Rows are points. To make a cloud, some directions were put in groups of two or more. Within a group, all points are equally far from the middle, so they leave a hole (a ring in 2 directions, a hollow ball in 3). The other directions are filled evenly. Then the cloud was stretched, turned, moved and blurred a little. Count the holes, and give their numbers of directions, smallest first.

Cloud (21 x 3):
[[ 13  30 -29]
 [ 24 -26  30]
 [ 30 -25  25]
 [ 16 -37  13]
 [ -5  -4 -52]
 [ 35  22 -23]
 [ 19   3 -45]
 [-31  30  16]
 [-43  -7  38]
 [ 31 -15  38]
 [ 43  16  26]
 [-19 -17  49]
 [ 51  -2   5]
 [-25 -31  35]
 [-25  -9  49]
 [  8 -25 -40]
 [ 43  -9 -19]
 [-50   0  25]
 [  7   1  53]
 [  8  36  28]
 [-53 -11 -13]]
Holes: 1 (3)

Cloud (30 x 4):
[[ -4 -24  14  39]
 [ 46 -25  -6  28]
 [ 25  21 -21 -20]
 [ 14  53  -3  11]
 [-22 -16  28 -21]
 [-15 -47  49  18]
 [  3  53  25  23]
 [ -8 -53  46   8]
 [-33  30  39   1]
 [ 30 -44  50   7]
 [ 14   6   0 -31]
 [-24 -43  43  17]
 [-32 -23  25  22]
 [  0 -49  17 -16]
 [ 18   9 -13 -30]
 [ 41  33  -5 -14]
 [-28 -26  24  26]
 [ 58 -26   2  19]
 [ 43  -1   9  40]
 [ 26  48 -12   1]
 [ 19 -25 -27 -14]
 [ 62  15  12   2]
 [-26 -38  41  19]
 [  4  20  71  18]
 [ 54   9   7  31]
 [-10  -8  21 -29]
 [ 18 -26 -31  -1]
 [ 21  42 -19  -3]
 [ 47 -36  39   5]
 [ -1 -22  55  41]]
Holes: 2 (2, 2)

Cloud (54 x 6):
[[ 29  -7  14   9  58   6]
 [ 37 -37  -8 -30   5  -7]
 [-40 -10  -5  -8 -33  34]
 [-26  -3 -17  14  41  10]
 [ 49 -11  43 -20 -28 -18]
 [ 49 -26  40 -33  32   9]
 [ 52  21 -16  50   7  18]
 [ -1  -1 -10  -4  19  53]
 [ 56  43  -9  -9  39 -22]
 [ 18  44 -55  33  19  10]
 [ 22 -34 -23  50  19 -11]
 [ 60  -8   5  30 -27  -4]
 [ 39 -15  39  20  37  38]
 [-44  46 -23 -31  12   2]
 [-12  40  10   1 -18  36]
 [ 11   3  -4   9 -57 -42]
 [ 15 -50  34  -5 -47 -32]
 [ 17 -20  -5  25 -30 -65]
 [ -9   9  13  51 -32   5]
 [-56  -5  16 -22  -8  32]
 [-34 -13  15 -71 -21 -12]
 [ 44 -11  -9  16   6 -63]
 [ 32  26 -51   9   0   7]
 [-20   2 -21   8  46  16]
 [ 37  40 -46 -26  12 -42]
 [ 26  -7  13  40 -45   2]
 [ 25 -26  57 -30  17  28]
 [ 22 -51   9   1 -19  12]
 [-11  -4  29  17  12 -16]
 [  6  58 -26  25  32  -4]
 [ 42   4  15  49  -9  28]
 [ 11 -28  -4  14  13  37]
 [ 74 -19   5   6  19 -36]
 [ 17 -24  55 -20  20  39]
 [  2   6  -2  38 -54  -9]
 [ -7  15 -18  -3 -49  15]
 [ 31  60 -20 -23  47  17]
 [ 40  12  15  45  -5  32]
 [ 27  32 -44 -50  21 -26]
 [-20  15 -25  -1 -58  -8]
 [ 54  26 -47  17  -1 -21]
 [  0  -7 -56   5  10  -9]
 [ -9  43  15 -27  -7  42]
 [ -2 -40 -23  11  -9 -52]
 [ 31 -44  -2  26   5  14]
 [-10  -4  -5  70 -17 -20]
 [-53   4  17 -41  -5  28]
 [ 21  15 -40  -3  -6  21]
 [ 12 -36  -4 -29 -24  12]
 [-40  51 -39   9   6   5]
 [-14 -29  -8  64 -19 -28]
 [ 21  19 -17   7 -33  20]
 [-64   6 -14  -3 -20  21]
 [ 29 -18 -29 -38   9 -10]]
Holes: 3 (2, 2, 2)

Cloud (83 x 8):
[[ 60  11 -15 -34   8 -20 -15  31]
 [ 19 -29   2 -16  -8 -39  19   1]
 [-43  10 -12  15  26 -20  53  38]
 [-13 -15 -44 -11  23 -16  10  63]
 [ 23  25  17 -46  51  -4  -4  24]
 [ 10  -8   2 -25  65  16  48  52]
 [ 20 -23  18 -51  39   8 -16   8]
 [  8 -33   5  14 -40  -2 -30  35]
 [ 11  25 -28  -7 -12  -8  38  17]
 [ -5 -19   0 -37 -14 -12   2  67]
 [ 38  27 -21 -43   7  18  -8   6]
 [ 75 -26 -43  22 -32  31 -26 -46]
 [ 13 -40  -3  -1 -14  48  14 -23]
 [ 40  -6 -40 -33  29  -7  21  55]
 [ 46  -8 -42 -26  16  23  -7 -82]
 [  7 -34  -8 -22  32 -37  23  24]
 [ 13 -20  -6 -35 -23 -49   7 -12]
 [ 47  19   3 -26  31  -8 -11 -43]
 [ 34 -18 -44  10  56 -15  -3  37]
 [ 16   2  15   0   6 -36 -49 -38]
 [ 16 -29 -52 -36  55  12  31 -14]
 [ 29 -41 -54 -19   0  33  50 -21]
 [ 30  23  22 -39  54  22   3  34]
 [ -5 -15 -34  17  -7 -17  32  54]
 [ 26 -10  10  43 -67 -13 -21  -4]
 [ 60 -42   6 -55   3   8 -19  12]
 [ 64 -22 -13  -2  -4   9 -49  23]
 [ 20 -28 -35  11  30  10  50 -18]
 [  2 -23 -39  16  50  -5 -20   6]
 [ 12 -21 -24  36 -21   5  30 -61]
 [ -7  -4 -14 -14  59  10  47  44]
 [ 68 -38 -24  12 -33  -3 -22 -40]
 [  0  25  21 -26  28 -12 -33  28]
 [  6 -50 -44  13  12  -2  10 -27]
 [-23 -37 -44 -35  -6 -14  25 -11]
 [ 51   0 -46  23 -44  23  19 -48]
 [ 15  24 -38 -35 -14  -1 -11  -7]
 [ -4  -9 -20  -5  34  33  54 -15]
 [ 34 -39  41  -9 -22  22   8  15]
 [ 31 -23 -50 -38  -1   3  37 -36]
 [ 38 -17   1 -30 -42 -35 -48 -14]
 [ 26 -13  23  29 -37  -7 -15  45]
 [ 29 -19  37  15  -1 -20  18   4]
 [-17 -18 -31  -3 -46 -15  52  11]
 [-19  -2  29 -18  37  24  36  31]
 [ 27   8 -58 -10  49  -2  29  24]
 [ 47  16 -49   5 -19  40  40 -28]
 [ -6  16  11 -22  -2  19  12  51]
 [  7 -20 -48   1 -37  33  36 -34]
 [ 38  15 -61 -35   3  -9   9  -2]
 [  7  -5 -11 -17  37  19  -7  60]
 [ 44 -27  34  -4 -42  27  -2  15]
 [ 55 -50 -16 -26 -15 -25 -37  13]
 [ 41 -26  23 -21  -6   5  51  12]
 [ 41 -23 -33 -14  30   0   7  67]
 [-27  -3 -25  19  23   6   9  41]
 [ 31  20 -22 -12  44 -28  18  16]
 [ 22  15   0   0  16 -58 -28  36]
 [-12 -20  32  32  17 -31 -22  37]
 [ -4 -29  -1  44 -11 -39 -18 -28]
 [ 35   7  12  32  19  -5  43  -6]
 [ 44 -27   3  32  20  -4  -5 -19]
 [ 59 -29 -65   4 -33 -10 -35 -61]
 [  6 -32  43  -5   9  -3 -11  20]
 [ 19   5  -9  -2  -9 -10  -2 -68]
 [ 25 -44 -40  31 -27  13  17 -49]
 [ -1  -2 -20  54  23  19  32 -14]
 [ 22   1   0  29  15 -46 -38  26]
 [-50 -32 -12   6  25 -24  24  28]
 [ 10  36 -22 -26  13 -43  -9  16]
 [ 60 -20 -37  15 -40 -16 -21 -28]
 [-20  12 -46   4  34  -4  19  15]
 [ 13 -39 -66 -43  -4  -7  22   6]
 [ 54  -5   6 -14 -40   6  12 -46]
 [  0 -10 -59  14  48 -12   0  11]
 [ -4  26 -20   6  21 -11 -28 -30]
 [-12 -34  22 -44  24 -32 -29  28]
 [  5   8 -40  40  18  24  44  11]
 [ 72   1 -22 -19 -14   1  14   9]
 [  3 -12 -14  17  31  -6  59   7]
 [-19   7  54 -10  25   3   9  41]
 [  3 -16 -37  -1  52 -35   1  55]
 [-16 -17 -15 -14  54 -26  -3  73]]
Holes: 2 (2, 4)

Cloud (76 x 8):
[[-13  36  62   5  33 -22 -35 -18]
 [  1  43  51   4  30   7 -31  18]
 [ 11 -44 -33 -25 -18  19   6  31]
 [ 21   4  44  36 -18  40 -24  -5]
 [ -4  19  17 -60 -36   8  -9   3]
 [-18 -29 -14 -25 -29  15 -17  12]
 [-22  45  60  -1  32  12 -41   4]
 [  3  -8  49   5  17 -36   2  13]
 [  3  40  24 -15   3  73 -48  50]
 [ -9 -19  23  20 -13   0 -51  44]
 [  2   2   9 -24   0 -46  23  14]
 [-26 -38  34   5 -20  -4 -36  36]
 [ 25 -48 -21  13  17   4 -27 -12]
 [ 30 -10 -34 -53  32 -23 -23  34]
 [ 53  18 -25 -57   9 -21   1 -16]
 [-25 -40  19  11  19 -18 -54 -27]
 [-57 -34  -8 -28 -10 -20 -45 -15]
 [ 20  39  20   9  48  12  14   5]
 [ -3  11  25  -3  -8  31  25   6]
 [ -5  42  64   6  22  10 -56  26]
 [ 30  20 -42 -69  13  27   4  12]
 [ 54  15   1  -3   3  -1  -2  50]
 [ -8  10  12  52  28  56 -22  23]
 [ 81  -6 -21 -50   0  -5  22 -22]
 [ 21  24   9 -29  42  11 -58 -10]
 [ -2 -32  30  43   1  -2  -7  22]
 [ 16 -59  -8 -16   4   9 -72  10]
 [ 75  34 -22 -48  19  26 -10 -13]
 [-46  27  44  23  31 -24 -55  27]
 [ 25  10  38  26  27  33 -49  47]
 [ 17  15  35  42  43  -3 -36  26]
 [ 54 -38  25   5  -1  40 -42  18]
 [  5  -9  20  55   4  23   0   9]
 [  5  39  60 -19 -20  31   0  -1]
 [-19  -9   3 -34 -40  24 -10   7]
 [ 16  27  24   9  -5  63 -37  46]
 [-52 -23  19  34  10   2   0   8]
 [ 76 -58 -35 -22  -7   3 -12   7]
 [ 27 -16 -19 -17 -47  30   6  14]
 [ 10  36  -7   4  45   1 -37 -33]
 [ 12  -5  26  44  29   5 -62  -6]
 [ 22  15 -44 -21  29 -16 -14  -1]
 [ 12  37  27  41  27   6  -7  17]
 [ 51  28  38 -25  32  20 -39   9]
 [-13  -8  28 -17  49  20 -37   5]
 [-14 -61 -19 -16  -8 -20 -52  14]
 [  9  26 -13  17  -6 -38  -4  -3]
 [-11 -11   4  24  -3  -2 -34  35]
 [-54 -45  21  33   2 -21 -47  35]
 [  2 -30  51  -3   0  60 -64  31]
 [-17 -17  62  41 -13 -10 -33   2]
 [-38  22  45  -4  -5   4   1  -4]
 [ -5 -25  42  29   6  16 -40  -3]
 [-19  10  18 -14  33  23   7  28]
 [  9   7  20 -19  -7  46  22  22]
 [ 45 -13  41  36 -20  21 -17  31]
 [ 47   4  24  20 -21  19 -18  45]
 [ -8  -9  36  33 -19   6   6   5]
 [ 35   0  41  47  -4  22 -26  14]
 [  3 -18   4 -23  47 -61 -31 -23]
 [ 53 -15 -19 -57  10  38  -5 -10]
 [  7 -35   6  64  39 -16 -27  -8]
 [ -6 -31  -2 -12 -18  35  -2  38]
 [ 13 -33  -3 -48 -26 -31  -7  12]
 [ 25 -11 -16 -64 -34  18 -11 -13]
 [-21   0  57  37 -16   1 -14 -15]
 [  3 -23  26  11  10  48 -34   0]
 [ 12  49   6 -16 -13  18 -22  18]
 [ 50  64  43  15   5  38 -12   8]
 [ 52 -48 -30  -8 -10 -34   6 -21]
 [ 17  44  43  11  -9  59 -44  36]
 [ 59  41  13 -30  19  46 -55  -4]
 [ 44  26  -5 -55  -8 -21 -21  15]
 [  4   6  42 -26   0  24  -5  30]
 [ 15   7  29  -1  -9  -7 -55  49]
 [-42  24 -12 -27  22  -9   9   4]]
Holes: 2 (2, 2)

Cloud (90 x 9):
[[ 29  29  28  46   1  13 -21 -28 -21]
 [ -3 -30 -45  -1 -44 -64 -23 -23  18]
 [-36  31  -8  27 -40  60  -6  40   0]
 [ 16 -35 -34  30   8  -5  15  22  -4]
 [ -6  37 -11  42 -48 -36   0 -49 -55]
 [-26  42 -42 -29 -32  60  11  32 -47]
 [ 21  18  -4  39  14  54 -29 -14 -11]
 [ 38  53 -31  -7 -49   4 -12   0 -29]
 [ 38  -4  -7  -8   1 -24  54 -15   8]
 [ 10 -17 -17  41  48 -17   4  -2 -25]
 [ 36  29 -22  27  -4  42  70  -4   4]
 [-34  15 -28  20 -31 -11 -52   3 -31]
 [ 26  47 -11  40  17  16 -24 -15  17]
 [ 17 -17 -15  -1 -21  39 -64 -29 -38]
 [  0 -15 -33   9  14  22  49  -6   8]
 [ -1  12 -32  24 -45 -25 -41  14  -3]
 [ -9  33 -31  55   9 -15  34  -3 -48]
 [ -2  25 -18  52  24  19  15  26   0]
 [ -9 -31   8 -23   4   6 -60  -4  42]
 [ -7  -4  15 -62 -38  29  54 -12  23]
 [-16 -47 -75 -25 -29  -1 -41  54   6]
 [  6  29 -67 -45 -49   2  12  25  -9]
 [-22  -6  18 -13 -50   8  58 -45   9]
 [-20 -22  -1   0 -67  45 -44  -1 -33]
 [ -9  -5 -10 -31 -40  48 -14  36  -3]
 [ 19  -3 -10  38 -24 -34 -50   3 -18]
 [ -2  54 -30  27 -43   1   2 -52 -30]
 [ -7 -18  10  -1  -1  47  39 -15  13]
 [ 38  14 -47 -34  -9  33   0  26   2]
 [-20 -30 -12  22 -28   1 -63 -14 -80]
 [ 41  -2 -55  -8 -17   4 -33 -36  -6]
 [-13 -36 -65  20 -35   4 -23  50  43]
 [ -8  15  13 -62  -4   2  14  -5 -16]
 [-46  33 -23  30 -26 -22   9  31 -13]
 [-16 -52 -54 -13   3  -8  17   5 -13]
 [-12 -22  10  20  11  19 -47  16  36]
 [ 54  29 -14  23  -9  19  36 -31  16]
 [-30 -29 -58  47 -27  -8 -20  21  30]
 [ 40 -16 -31  -1   7  -6 -28   7  59]
 [ -6  28 -15 -22 -89 -19 -20  -7  31]
 [ 22  17 -30   3 -11  -9  21  44  34]
 [-15  -5 -25   2 -87 -30 -21  -3  27]
 [-16 -22 -52 -30 -29   1 -36  43 -23]
 [-16  -1 -36  21 -78 -21  15  18  49]
 [-14 -47  11  28 -32  36   4  16 -11]
 [ 25   0   9  54 -17  -1 -59 -15  -5]
 [-17  15  47   0 -13  54  41   3  -7]
 [-12   5 -46  -8 -14 -51 -17  18 -53]
 [  7 -23 -24  13  22 -14  31  30 -18]
 [-43  -8 -13  47   7 -20  -4  19  -3]
 [  0 -16   1  35  35   1 -37  -7  44]
 [ 20  -9  -8  -5  -4   3  38 -22  33]
 [ -3  -5 -12  58  25  -6   1   2   9]
 [ 23  42 -35  23  36  -4  33  22  28]
 [ 11 -11 -48   3 -17  13  46  55 -26]
 [ -3  -7   1 -40 -33  43  25  44  34]
 [-27  17 -42  42 -24 -27 -29 -32   0]
 [ 13  20   0 -11  21  49  29  16 -23]
 [ -5 -19 -41  49   5 -61 -40   3 -12]
 [ 41   1   4  15  17 -54 -78  -8   5]
 [ 22  13 -47 -24 -38  20 -24   0   5]
 [-18  56 -28  10 -65  24   1  22 -11]
 [ 16  37 -29 -16 -29  49  20   3  37]
 [-24  -7   6   1   7  37  51   3  28]
 [ 54  -8 -28  11  20 -44   1  10  33]
 [-10   9  -3  -9  13  20   5 -16  20]
 [ 12 -50  -1  40  -3  -6   5 -15 -18]
 [ 23   4 -17  29  -8 -58 -36  18  11]
 [-12  14 -24 -41 -70 -13  -8  -4   5]
 [ 11 -15 -48 -26 -30  25 -10 -21   6]
 [ 40  -7 -70   4 -49  -1 -56 -10   5]
 [-19  14 -29  -3 -81 -29 -23 -20  29]
 [ 15   5 -42  27 -32 -23 -40  22   3]
 [ 39  17 -47 -16  -7  20 -20  -1  10]
 [-10  11 -42   7  -6 -38  -4 -27 -11]
 [  8 -31 -11  15  21  33   7  -3  28]
 [-53   4 -17  52 -31  39  37 -11 -11]
 [  5  10   9  75 -26  -4 -10 -18   4]
 [ 51 -43  -5 -11   9 -11  -3 -32  13]
 [-20 -58 -25  35  -8  23  23  -2  43]
 [ -2 -18  11  29 -30  23  42   4  -2]
 [-21 -10 -46  34 -52 -15  -2   3  15]
 [ -4   3 -31  27 -48  -2  -9  24   0]
 [-14  12 -46  12 -29  28 -59  -5  -2]
 [ -5  -7  22  38 -14  19  19   2 -14]
 [-43  -8   5  21 -58   2 -35 -19 -46]
 [ -9 -43 -36  27  -4  38  41  29   2]
 [-22  -4 -14  15 -44  48 -41  -7 -79]
 [-22 -12 -24  29 -56  -1 -52  -5 -11]
 [-25  -8   1  76 -18  12 -19  -1  40]]
Holes: 1 (3)
